Each row of a before or after table is a point. One or more steps were done to the points. Then noise was added and the rows were shuffled. The steps act on how far a point lies along the listed directions, d1 being the first. Name the steps. A step turns or swaps two directions, mirrors them in a line or flattens them onto one, adds a multiple of one to another, or multiplies one. Angles are multiples of 10 degrees, from the lower direction toward the higher: turns from -170 to 170, lines from 10 to 170 but not 90. Use the fewest steps. Two steps may share a direction if one is a turn and the other turns, adds or multiplies; they go together, in the order done. Otherwise the lowest direction goes first.

Directions:
(1): [-31 -43]
(2): [ 43 -31]
Before (10 x 2)
[[-60 -33]
 [ -8  21]
 [  5  32]
 [ -6  18]
 [ 32  -8]
 [-56 -12]
 [ 26 -14]
 [-10 -26]
 [ 37 -20]
 [ 29  12]]
After (10 x 2)
[[ 39 -22]
 [ 22  21]
 [ -1  15]
 [  0  16]
 [ 28 -15]
 [ 39 -13]
 [ 45   1]
 [-94  -8]
 [-80   5]
 [-26 -15]]
Steps: add -0.7 times d1 to d2

Directions:
(1): [-57  27  16]
(2): [31 43 39]
Before (10 x 3)
[[ 60 -10 -24]
 [ 19  -7  -6]
 [-39 -16  17]
 [-69  22  30]
 [ 74 -41  -2]
 [-77  56  65]
 [ 15  52  39]
 [-50 -20  -5]
 [ 28  -7 -10]
 [-25 -10 -19]]
After (10 x 3)
[[ 32   1  -4]
 [ 51  -1  20]
 [-16 -16 -21]
 [ 15  74  89]
 [-33 -28 -49]
 [ 29  -6  34]
 [ 34  41  57]
 [-48  37  23]
 [-46 -65 -33]
 [-11 -14 -14]]
Steps: swap d1 and d2

Directions:
(1): [ 31 -61  25  21]
(2): [-22 -40 -59 -14]
(3): [-34   3  -6  67]
(4): [-56 -21  40 -23]
Before (13 x 4)
[[  9 -30 -47 -18]
 [ 32   0 -25 -52]
 [ -1  -8  35 -62]
 [-19  -6  46  -8]
 [ 13  12  40 -22]
 [  8  25   8  66]
 [-30 -46   1 -67]
 [ -6  42 -11 -40]
 [-56  25   8  -6]
 [ -2   2  43 -66]
 [ 16   5  44 -56]
 [ 14 -12 -21 -64]
 [ -3  34  -4  95]]
After (13 x 4)
[[-24  38 -36 -24]
 [  5  45  55 -18]
 [ -9  58  50 -15]
 [ 11  23  32 -28]
 [ -2  40  35  47]
 [-10  -6   5  58]
 [-24  15  17 -40]
 [-15  50  50  -6]
 [ 27 -44 -35 -36]
 [ 30 -60 -65 -42]
 [ 23  27  32  47]
 [ 26  52  -9   9]
 [-59  43  34  30]]
Steps: turn d1 and d4 by 50 degrees; mirror d2 and d3 in the line at 40 degrees

Directions:
(1): [-35 -54  22  46 -26  33]
(2): [ 21 -65   4 -15  57 -21]
(3): [15 25 83 -1 23 19]
(4): [ 31  14  -3  76  12 -39]
Before (12 x 6)
[[  9   9 -74 -46 -25   2]
 [ 13 -36  20  22  26  -1]
 [  9  17 -24 -17 -31   2]
 [ 13  38   0   0   8   6]
 [ 41  -8  13   3  51 -20]
 [-16 -24  35  -3  -9   1]
 [ 26  -7  23 -38  49  -6]
 [ -2 -39 -13  60 -33  -5]
 [-22   8 -56 -20 -28 -10]
 [-33  -8 -34  10 -74  30]
 [-39 -51 -38  20 -18   5]
 [ -5  18 -10  19  -7 -13]]
After (12 x 6)
[[ -9  -1  21   6   0  35]
 [  2   9 -94  -9   1 -47]
 [ 17  16 -57 -61 -13 -22]
 [  2 -20  57  22  21  20]
 [ 19  11  17 -28  23   6]
 [ -7 -50 -90  49 -47  -2]
 [-19  -1 -13 -19  -8   3]
 [-24 -25 -78  25 -33 -24]
 [ 23  19 -82   8 -30 -39]
 [  1 -18 -28  16 -33   2]
 [ -5 -23  38 -19  13  34]
 [ 17  21  30  -5  12 -31]]
Steps: turn d1 and d4 by 170 degrees; multiply d2 by 0.4; multiply d3 by 1.6
